Each wall is flat, endless, passes through zero and stands at right angles to its row. A trip goes straight from one point to another. Which walls does it cross, in order?

Walls:
(1): [12 33]
(2): [ 21 -12]
(3): [ 17 -41]
Trips:
[-29 -38] to [-13 -36] -> 2
[-9  6] to [-19 -12] -> 1, 3
[-25 -49] to [56 -4] -> 1
[-29  29] to [ 67 -34] -> 2, 3, 1
[59  9] to [ -8 -22] -> 1
[20 17] to [-17 -84] -> 3, 1
[-31  17] to [-69  33] -> none
[-33  -4] to [61 49] -> 1, 2
[ 74 -31] to [-21  40] -> 1, 3, 2
[57 19] to [-13 -14] -> 1, 2

Walls:
(1): [ 51   3  24  30 -36 -15]
(2): [ -4  17   7 -12  66  29]
(3): [ 41   3 -36  -2 -13  24]
Trips:
[-21  10  -2   1  32 -16] to [ 13   1 -24   5   1 -16] -> 3, 2, 1
[ -4 -39 -37  19   8   3] to [ -8 -42   8  14   0 -15] -> 3, 1
[ -7  23 -11  -4 -48   9] to [-11  53  14  -2   2 -95] -> 3
[-45  12  -6  -3 -11 -68] to [  2 -34   4 -33  22 -30] -> 2
[  9 -27  50  29  22  49] to [-23 -45 -64  30  23  17] -> 1, 3

Walls:
(1): [ 77 -11 -23  -6  15  58  -3 -30 -29  22  25]
(2): [ 24 -13 -95   5 -19   2  17  15  -4  54   8]
(3): [-27  19  19 -18 -17  26 -75 -15  14   9 -48]
(4): [-42  57  50 -48   1  -4  22  -7  -2 -13  19]
(5): [  1 -27  10 -22   6 -32 -18  57 -21   1  10]
Trips:
[  4   7   0 -64  31 -16  19   3  -7  45   1] to [ 22  -3   1   6 -36  17  18  -7  -4 -39  14] -> 5, 2, 4
[  4 -27  15   7  -2  -2 -15 -60  37   0 -57] to [ 20 -16  15  45  20  -3 -24 -31  44  43  28] -> 1, 2
[-28  11 -21 -56   6 -29  20   5  61   3  -6] to [  3  33  23  -4  15  11  -1   9  12 -30  -8] -> 2, 5
[-30  30  58 -47  -9  15 -22   3  21  15 -26] to [ 29 -32  22 -24 -11  53   5  36   0 -33  16] -> 1, 3, 4

Walls:
(1): [-15 -19  22 -26 -20  80 -29  16 -31   7  44 -37   5  16  -7 -34  26 -33]
(2): [-62  16 -39 -57  42 -29  39  15  11 -27   1 -27  11  12 -34 -42   0   8]
(3): [-34  64  16 -43 -42  -8   8  24 -18   3   3  13  -4 -32 -20  19 -20  14]
(4): [-26  20 -10  11 -21 -22   3   8 -39  22  46 -45  11  16 -52 -59  37  41]
Trips:
[-14  48 -44  23 -20  38  29 -11  22 -15  -7 -23  -7  19  32 -11 -10  50] to [-17 -14 -31   1 -36 -13  -9 -22  37 -95  11  49  28  -9  22  -7  19   1] -> 4, 3
[-23  22  14   9  15  27  54  -4 -15   6 -30 -49  58 -69 -13  13  -1 -24] to [-20 -28  21   5  -7 -50   1  10  15  -4  77  39  41 -32 -30  -5 -12 -36] -> 1
[-47  -6  -7 -20 -10   8  -9  49  19   8  -8   1   3 -17 -45  -4  19 -20] to [ 43  31 -44 -13  24   0   4  11 -31  44  16  46  19   8  21  16  -4   3] -> 1, 4, 2
[ -5   0 -33   6  24 -10 -17  19  -3  51 -31  52 -31  42  21 -42   2  26] to [-38 -10  -8  46  -8   4  -6  17   2   6   7 -57  12  16  10   6  11 -15] -> 1
[ -4 -12 -34 -13  47   8  -3  41 -32 -20 -20  60  -6 -38  42 -18   8   6] to [-29  10 -13 -36   6  51 -27 -35  -8 -45  28   1   4 -14  49  13  35  -2] -> 1, 3

Walls:
(1): [-17  15 -16  51  12 -23 -22 -34 -20 -49 -11   3   0  47  32  -7  11 -10
 -40  34  34  25   9 -20  51  -3 -10   6  -5 -13 -11  33]
(2): [ 12  -2 -36  17 -13   7 -10   1   0 -20  76  41 -41  -4  27 -20   2 -40
   7  34 -14   0  30 -53  26  -3  -7 -56 -22   9   2 -49]
(3): [  2   3  47   1   5  18  -5 -65   9  31 -10 -35  27   6  27  48   8  73
 -25 -10  32 -22  29 -20  -5 -24 -26  24 -23 -31 -49  31]
(4): [ 30  -8  40  43  20  26  10 -23 -23 -40 -34  11   6  10 -63  45  13 -28
 -12   7 -28  22 -15 -35  27 -16  13  29  18 -40  -3  -7]
(5): [ 45 -18 -41   8  -1 -56  51 -10  21  35 -16  -1  62  51 -26  18 -12  10
 -18  30   2   2   7 -33 -31  17  36 -19   9 -26 -66  10]
(6): [ 48  -4  26 -11  14 -23  37 -48  24 -19 -14 -18 -16  49 -38 -14   7  20
 -37  22  21  -3  33  42   2 -22   9  36  -8 -53  20   8]
(7): [ 14  19   5  -7  -5  36 -50  11  24  53  36 -25   8  -9  40  10  13  12
 -30 -14  38  -9 -39  19  10 -13 -11 -42 -12  -9 -14 -13]
(8): [-23 -41 -12  17  55 -22   3  -2 -42  21  24 -20  24  13  36 -39 -57  42
  -5  37   0 -11 -30  -6  23   6  95  10  21 -14   6 -61]
(9): [ 21 -36   1   2 -37 -17 -18  20  10  36  18  11  15 -35  13 -17 -16   7
   1  45  18 -21 -36  34 -33   8 -21  14 -32  41  11  39]
(10): [-81  58 -20  15  60 -20  44  31  43  -9  28  27 -18  14 -32 -33  -1 -37
 -27  -1 -13  22  18  29 -43  10  23  19  28 -10 -18   7]
Trips:
[ 34  47  12  10  34  11 -16  20  37 -44 -42  39  45 -28 -30  25  14 -20
   1   8  78  38 -51 -18  17  30  -8  56  16 -15 -61 -10] to [-20  13  60  17  22  26   9  33  34 -23   6  24  -5   1  37 -21  11 -13
  18  18 -38   9  16  -5 -28  44 -73  17  36 -46  17  59] -> 7, 6, 5, 9
[ 18  -3  31  57 -15  31   7  30 -13  -2   5 -22 -53 -35   2  -4 -23 -14
 -16  -2 -10  52 -46  28   5  32 -47 -29  11  40  13 -37] to [-40  20  27 -29 -67 -17  -2  -6  -3  25 -57  56  15  19  42 -21  62  57
   8 -10   4  32  -9 -11  12  22  12   2  11  27  18  22] -> 4, 2, 1, 3, 7
[ 26 -59  29  16 -35 -42  32  -6 -28   6   9   2   0  18 -15  18  27 -23
  21  34   4  22   3  36  38  14  17  -5   0   1  11  29] to [-37  17  19  -7 -33 -40  -6   5  -9   9 -60  28 -31  -6  12   2  -3 -13
   4  -8  31   2 -12  30 -17  -8  19  36 -12 -23  12 -11] -> 8, 5, 10, 4

Walls:
(1): [ 15  -3 -18  23   4 -53  25  29 -40 -16  57  -3  -7   8   1   2 -11 -33
 -19  -6  39  40  19 -11 -38  16 -51  25 -36 -66   8   8  -6  -6 -56  18
 -22   5 -33 -75 -17  32 -49  -1  46  28  13  41]
(2): [-46  46  24   5  -8 -24 -18   6 -23 -14 -33 -30   7 -28 -42   6 -16 -36
  28 -37 -41 -19  -1  -6  -7   3  68  46  -8 -43 -31  48 -28 -11 -20 -57
  10 -27   0   9 -29  14  36  37 -31   5  -1 -14]
(3): [ -8  29 -55 -24 -40  27  46 -16  48  -7  48  14  13  33  26 -18 -41  25
  44  14  59   3 -43  38  23  -2 -42  -3  -3 -28 -34  11  21  12  19  46
 -11 -58   6 -56  31  -9  15   7  30  31 -28   3]
(4): [  8 -34 -56  20 -29 -14  10   8   9  -8 -20  -3 -31 -59   7   9  12 -13
  -9 -64 -43 -20 -37  27 -56  -6 -32  46 -26 -23  28 -24  -2 -44 -63 -48
 -14  45 -34 -23 -28  85  24  51  48  -2 -22  36]
(5): [ 11 -18  31   6 -51 -17   7 -34  -6  27  23  35 -19  49  54  -5  54 -44
  44   8 -35 -17  26 -45  -1  -4  15  56  -5  -9 -37 -27  -7  66 -14  25
  -5   4  16   2 -31  35 -20  43  -5   3  20   6]
(6): [-64   1  18  17   5  10  58 -54  21  -8  20  -8  -2  25 -13  24  53 -25
 -27   3 -16   3 -10   7  17 -22 -15  24  18   2   8 -20  -3  16 -12  28
 -16 -18  58  26  66  -5 -12  42 -31  -8   8 -32]
(7): [  1  -9  41 -19  -1  30 -34 -20  52  13 -49 -58  30 -32  41  39 -36 -21
  42  46 -48 -27  15  21 -17  45  21  50 -47  12  54 -10  30 -39 -17 -37
   2 -26   2  21 -16 -41 -10 -10 -47  43  -3  26]
Trips:
[-60  31 -18  28  29  -9 -17  -2 -25  15  64 -50   5 -15 -45 -11 -11  -6
   7 -19   8 -24 -17  26   4 -37 -59  45   7 -33   9   7  89  35 -14  49
  21   2 -19  67 -95 -16  26  25  -3   7 -51   2] to [  3  20 -29  11 -21 -18 -38 -56 -27 -20  54  19 -59  31  28 -33 -20  15
  -7 -55  23   4   4 -28  -5   3 -18  42 -32  -1  15 -20  33 -60   5 -70
 -36  15 -52   0   6  13  88  28  18 -24 -13  11] -> 6, 5
[ 38  29 -18  10 -65  38  19  17  47  55   6  76  -4  36  31 -24   7   7
 -24 -39  12 -36 -12  20  16 -22  22  59  15 -13  29  23 -20 -42  73 -21
 -24  19 -15 -21  16  40 -39   8   9 -69 -22   0] to [-61  13 -19   8 -40  64  -9  33 -16  17  48  28  22  -9   5  19  15  45
   0 -14 -25  95 -19  21  10  33 -23 -19  21 -27 -45   9 -31  -5 -54   3
  45  -5  36 -36  42 -16 -47 -10   7  25  14  -6] -> 6, 1, 5, 4
[-16  27 -52  37 -26 -53 -13  -9 -36 -82   4   0 -45  28  42   0 -21 -39
 -24  19  -2 -18  52  28  29  72  21  14 -26  66  22 -40  -1  21  32  45
  11  63  24   7 -10  28 -12 -44 -27 -27 -19 -28] to [-62  13  27  -3  15 -30  28 -72  28  10  41 -22  69  21 -10 -19  10 -57
  42 -90 -25  10 -25 -34  30  34   7   6 -13   3  13  13 -11  19  28 -34
 -20 -18 -15  23  23  -6 -16 -22 -17  29  -4 -11] -> 1, 7, 2, 3
[ 47 -68   7  11  27  -3  20 -10 -28  36  25  -8 -11  -9 -32  63  42 -19
  49  -2  12  54 -28  25  24 -44  18  32   6   7  54  -3 -57 -13 -40  75
 -17  47  11  10  29  40 -30  13  36  40 -56  14] to [ -5  29  36 -27  18 -54 -60 -20 -27  48 -15  24 -15  -7 -23   2   1  -4
  -5  12 -40  16  26   6 -19 -42   8 -29  12  46 -47  18  37  42  11  -7
 -10  21 -21  -8  -4  39  58  33 -23   4  69  -1] -> 2, 1, 6, 4
[  7 -16  36  18 -68 -37 -10  31 -11  42  -2  37  37 -37  12 -62  38 -54
 -51 -11  36 -10 -13  32 -37  -8  17  63   3  17  -7 -27   7  26 -74 -24
 -14  21 -55 -38   1   7   1 -53  54 -17  -8   5] to [ 11 -24  -5  11   9 -12  46  21  -8 -29  29  33 -14 -24 -20  14  29 -14
   7  14 -26   1  -4   9  13  18 -58  56   9 -70  21 -15  -6 -54  86  12
 -43  19  28 -27  -8 -24 -14   5 -16 -62 -31  -4] -> 6, 3, 5
